Each row of a before or after table is a point. The points were changed in one or more steps. Then noise was added and the rows were shuffled. The steps act on columns, c1 being the first. What was done? A step turns or swaps two columns, mirrors them in a line or flattens them onto one, adds a multiple of one to another, or multiplies or shifts one. Angles are multiples of 10 degrees, from the lower column toward the higher: turns from -170 to 170, lines from 10 to 170 but not 90. Use the fewest steps. Two steps may share a column if one is a turn and the other turns, adds or multiplies; they go together, in the order done. Otherwise the lowest column goes first.

Before, 11 rows:
-.16  .21
-.46  .23
.11  .46
-.23  -.21
-.47  .51
.56  .23
-.05  -.11
-.15  .30
-.11  -.03
-.15  .09
-.58  .44
After (11 x 2):
.44  -.16
.54  .50
.15  -.58
.32  .10
-.15  .25
.15  .12
-.01  .12
.22  .14
-.10  .04
.59  .36
.32  .41
Steps: turn c1 and c2 by -100 degrees

Before (11 x 6):
.03  -.58  -.88  .44  -.20  .51
-.08  .33  -.02  .43  -.37  -.06
.14  -.09  .22  .11  -.07  .02
.11  .53  -.58  -.34  .11  -.37
.33  .02  .24  .13  .24  -.10
-.06  -.28  -.08  -.02  -.05  -.26
-.34  .09  -.10  .14  -.24  -.13
.14  -.60  .06  .00  .36  .18
.00  .03  -.57  .09  .02  .03
-.04  .39  -.36  .17  -.46  -.64
-.03  .00  -.19  -.40  -.53  .05
After (11 x 6):
.07  -.16  .65  -.10  .20  -.58
.07  -.01  -.28  .03  -.11  .08
.02  .27  .67  .73  -.34  .75
.06  -.02  -.04  .02  .62  .63
.14  -.08  -.22  .03  .44  -.09
-.02  -.37  .06  -.01  -.07  .16
-.01  -.43  .28  .28  -.77  -.60
.01  .07  .53  .25  .04  -.01
-.05  .04  -.10  .43  -.58  -.37
-.08  -.09  .01  .17  -.40  -.09
.06  .09  .31  -.29  -.79  .06
Steps: multiply c1 by 0.4; turn c2 and c6 by -70 degrees; mirror c3 and c4 in the line at 100 degrees; multiply c5 by 1.6

Before, 10 rows:
.38  .07  -.24  .11  .16  -.13  -.36  .29  .35  -.21  .26
-.25  .12  -.39  .04  .13  -.14  -.29  -.06  -.03  -.35  .15
-.58  -.18  .39  .62  -.24  .11  .19  .72  -.44  .59  .23
-.13  .12  -.36  .22  -.49  .18  .15  -.20  -.68  -.14  -.69
-.27  .04  -.28  -.13  -.09  -.09  .36  .29  -.11  .09  .03
.02  .08  -.47  .69  -.13  .16  .12  .26  -.02  -.06  .04
.14  .37  -.28  .03  -.24  .25  -.05  .61  -.85  -.35  .20
-.19  -.57  .05  .18  -.08  .61  -.12  .23  -.16  -.44  .28
-.56  -.24  .28  .70  -.59  .25  -.18  .25  .16  -.45  -.05
-.26  .17  .40  -.28  .30  .21  .26  -.07  .28  .30  .73
After:
-.08  .09  -.21  -.41  .24  -.37  -.29  -.04  .73  -.12  .24
.23  .34  -.21  -.31  .59  -.03  -.09  .30  -.46  -.11  .24
.00  .04  -.19  .30  .22  -.25  .37  .09  .23  -.03  .10
.47  .13  -.25  -.03  -.08  -.40  -.29  -.11  .39  .05  .24
-.20  .24  -.17  .37  -.02  .00  .25  -.34  .67  -.15  .17
.48  -.49  -.14  -.14  .19  .39  -.10  .13  .19  .18  .07
.74  -.29  .16  -.03  .14  .05  -.16  .73  .57  .77  -.19
.18  .08  .24  -.13  -.25  -.01  .12  .48  -.37  .21  -.27
.11  .06  -.24  -.34  .24  -.06  .18  .18  .41  .62  .29
-.23  -.13  .01  .57  .62  -.08  .18  .32  -.13  .92  -.06
Steps: turn c1 and c10 by 120 degrees; turn c4 and c10 by 110 degrees; flatten c3 and c11 onto the line at 130 degrees; turn c5 and c8 by -80 degrees; shift c6 by -.20; shift c9 by .40

Before, 11 rows:
.25  -.34  .07  .01  .08  .62  -.30  -.26  -.11  -.08  -.11  -.07  .02  .16  .62  .07  .05  .02  -.28  -.12
.21  .23  .16  -.27  -.12  .19  .21  -.02  -.11  -.11  .25  -.05  -.20  .13  .07  .23  -.09  -.41  -.14  -.01
.14  -.08  .04  .09  -.08  -.08  -.01  .14  -.31  .01  -.30  -.16  -.01  .09  .25  .18  -.02  -.14  -.29  -.20
.17  .23  -.53  -.14  .06  -.10  -.17  -.31  .14  -.29  .05  .19  -.18  .03  .25  .05  -.03  -.04  -.01  .12
.21  -.53  .18  .11  .16  -.20  -.35  -.12  .15  -.05  .08  .03  .05  -.01  .12  -.04  -.08  .03  -.13  -.14
.08  .18  .09  -.08  .61  -.02  -.02  .00  .05  .03  -.13  .01  .06  .20  -.05  .10  .10  -.08  -.25  -.08
.06  .23  -.10  -.24  .27  -.11  -.14  .28  .09  -.06  -.23  .19  .11  .19  .08  .16  -.08  .04  .29  .39
-.34  .20  -.69  .05  .18  -.16  -.30  .68  -.25  -.02  -.29  .13  .01  .10  .02  -.41  -.12  -.19  .03  -.08
.18  -.40  .08  .02  -.13  -.01  -.33  -.23  .64  -.22  -.01  -.27  -.06  .31  -.11  .21  -.03  -.25  -.28  -.15
.14  -.06  .21  .07  -.07  -.06  .06  -.19  -.30  -.03  -.14  .26  -.01  .28  -.13  .25  -.04  -.29  -.23  .08
.13  .21  .07  -.18  -.10  -.16  -.35  .22  -.20  .02  -.26  -.03  .08  .12  -.04  -.25  -.12  -.24  -.12  .03
After:
-.33  .20  -.46  .06  .95  -.17  -.60  .68  -.25  -.03  -.28  -.54  .00  .11  -.77  -.40  -.31  -.18  .03  -.09
.14  -.06  -.13  .06  -.36  -.07  .12  -.18  -.30  -.03  -.13  .31  -.02  .12  .13  .25  -.14  -.39  -.23  .08
.16  .24  -.43  -.14  -.14  -.10  -.34  -.31  .14  -.29  .04  -.37  -.18  .03  .45  .04  .01  -.04  -.02  .12
.22  .23  .13  -.27  -.06  .18  .43  -.01  -.11  -.11  .26  .12  -.21  .29  .16  .23  .10  -.32  -.13  -.01
.18  -.41  .28  .02  -.43  -.01  -.66  -.23  .65  -.23  -.01  -.06  -.06  .06  .23  .23  -.04  -.40  -.28  -.14
.14  -.08  .16  .10  .25  -.09  -.02  .14  -.30  .01  -.29  -.04  -.01  .08  .11  .18  -.23  -.16  -.29  -.21
.07  .23  -.22  -.23  .60  -.11  -.27  .28  .08  -.06  -.23  .00  .11  -.13  -.39  .16  -.24  -.14  .30  .39
.22  -.53  .07  .11  .06  -.20  -.70  -.12  .16  -.06  .08  .17  .05  -.03  .12  -.03  -.03  .01  -.11  -.13
.07  .19  .03  -.08  .44  -.02  -.04  -.01  .05  .03  -.13  .08  .06  -.03  -.43  .10  .00  -.20  -.25  -.09
.14  .20  .06  -.18  .15  -.16  -.71  .22  -.20  .03  -.26  .03  .09  .15  -.18  -.24  -.31  -.23  -.11  .02
.24  -.33  .09  .01  .15  .62  -.60  -.26  -.12  -.07  -.11  .02  .02  -.10  .68  .07  -.03  -.14  -.29  -.12
Steps: turn c3 and c12 by 60 degrees; add 1.5 times c8 to c5; turn c5 and c15 by -40 degrees; multiply c7 by 2; add 0.7 times c11 to c17; mirror c14 and c18 in the line at 120 degrees
